Each row is a point. Two turns around zero, p and q, are shown by what they do to some points. Where does a point land after both, in the order given? Backwards means that the second turn is done in reverse. Each puzzle has new turns, and all numbers are rounded.
In the rows, 128 means zero.

Turn p:
[104 154] -> [148 157]
[121 102] -> [101 129]
[159 128] -> [135  98]
Turn q:
[99 93] -> [ 99 163]
[140 137] -> [134 114]
[113 115] -> [118 145]
[164 139] -> [132  91]
[124 155] -> [155 127]
Where do these land?
q, then p: [113  96] -> [142 160]
p, then q: [161 120] -> [ 95 135]
p, then q backwards: [108 137] -> [106 128]
q, then p: [131 159] -> [126  97]

Turn p:
[136 155 144 123] -> [119 141 114 103]
[152 136  76 123] -> [124 107  84 159]
[117  94 171 129] -> [151 128 174 106]
[132 142 110 146] -> [126 142 110 146]
[103 113 140 119] -> [120 122 159 125]
Turn q:
[ 95 144 100 135] -> [101 161 110 122]
[119 137 108  86] -> [ 86 114 122 145]
[133 117 103 115] -> [115 112 106 126]
[127 106 166 140] -> [168 131 139 147]
[128 155 149 144] -> [133 146 159 117]
[168 109 142 148] -> [167 102 134 108]
Where do these land?
p, then q: [140  98 128 100] -> [154 102 112 145]
p, then q backwards: [152 150 112 144] -> [106 103 110 138]
p, then q: [107 149 135 149] -> [111 152 150 123]
p, then q backwards: [109  94 145 156] -> [125 140 177 138]
p, then q: [111 144 157 123] -> [108 133 148 152]
p, then q: [148 133  92  96] -> [135 129  76 130]

Turn p:
[134 146 104 135 111 122 159  90] -> [113 147 134 180 128 137 123 145]
[134 146 145 121 141 132 148 127] -> [113 121 133 134 148 109 140 135]
[125 111 119 124 150 166 120 146] -> [122 140 117  87 116 113 125 147]
[137 103 162 151 145 129 101 144] -> [161  94 118  94 132 132 138 137]
[128 127 143 134 115 116 106  99] -> [129 104 128 142 116 157 140 124]
[ 93 111 151 120 125 165 108 169] -> [114 113 134  62 129 129 102 121]
[158 157 107 145 103 107 130 123] -> [144 157 136 161 148 153 144 123]
[147 145 111  74 162 121 128 123] -> [106 149 121 135 111  88 169 106]
[124  87 148 107 124 141 134 148] -> [136 111 156  97 108 105 114 129]
[100 146  89 168 104  82 146 111] -> [141 144 104 187 143 156  86 113]
Turn q:
[144  91 132  90 116 139 122 111] -> [133 125 160 118 135 103 146 167]
[123  84 124 143 122  84 118 104] -> [ 74 105 126 136 119  95 132 142]
[104 166 130 118 159 133 135 144] -> [159 138 124 133 112 136 131  83]
[132 175 160 138 138 156 138 131] -> [165 118 116 128 131 176 139 110]
[128 109  89 152  97 100 109  83] -> [ 79 113  98 112 161  89 124 139]
[116  95 134 118 121 144 108 147] -> [121 130 172 136 136 123 114 135]
[148 166 120 148 156 127 129 143] -> [155 125  93 130 111 144 103 115]
[123 150 119 150 146 141 162 138] -> [144 149  99 155 127 147 128 114]
[133 116 144  95  97 128 131 151] -> [122 149 164 104 119 140 136 146]
Where do these land?
p, then q: [158 140 106 198 139 149 142 141] -> [180 150 113 131  98 139  74 123]
q, then p: [157 107 131 119 127 132 126 117] -> [150 132 138 110 139 114 121 113]
q, then p backwards: [114 135 139 133 153  88 142 155] -> [110 113 102  95 121 116 108 103]
p, then q: [117 110 143 117 131 145 103 123] -> [121 146 155 118 138 119 142 140]
q, then p backwards: [107 129 139 117  85  92 137 109] -> [130 159 140  92 139 163 105 128]
p, then q: [178 143 136 131 142 152  95 146] -> [164 170 119 131 101 136 158 140]
q, then p backwards: [129 117 116 108 106 140 123 154] -> [136 125 115 126 106 151 144 150]
p, then q backwards: [ 97 139  94 123 134  93 120  98] -> [112 139 119 171 160 108 152 142]
q, then p: [ 96 132 148 106 135 160 164 109] -> [125 122 136 158 162 104 133 172]
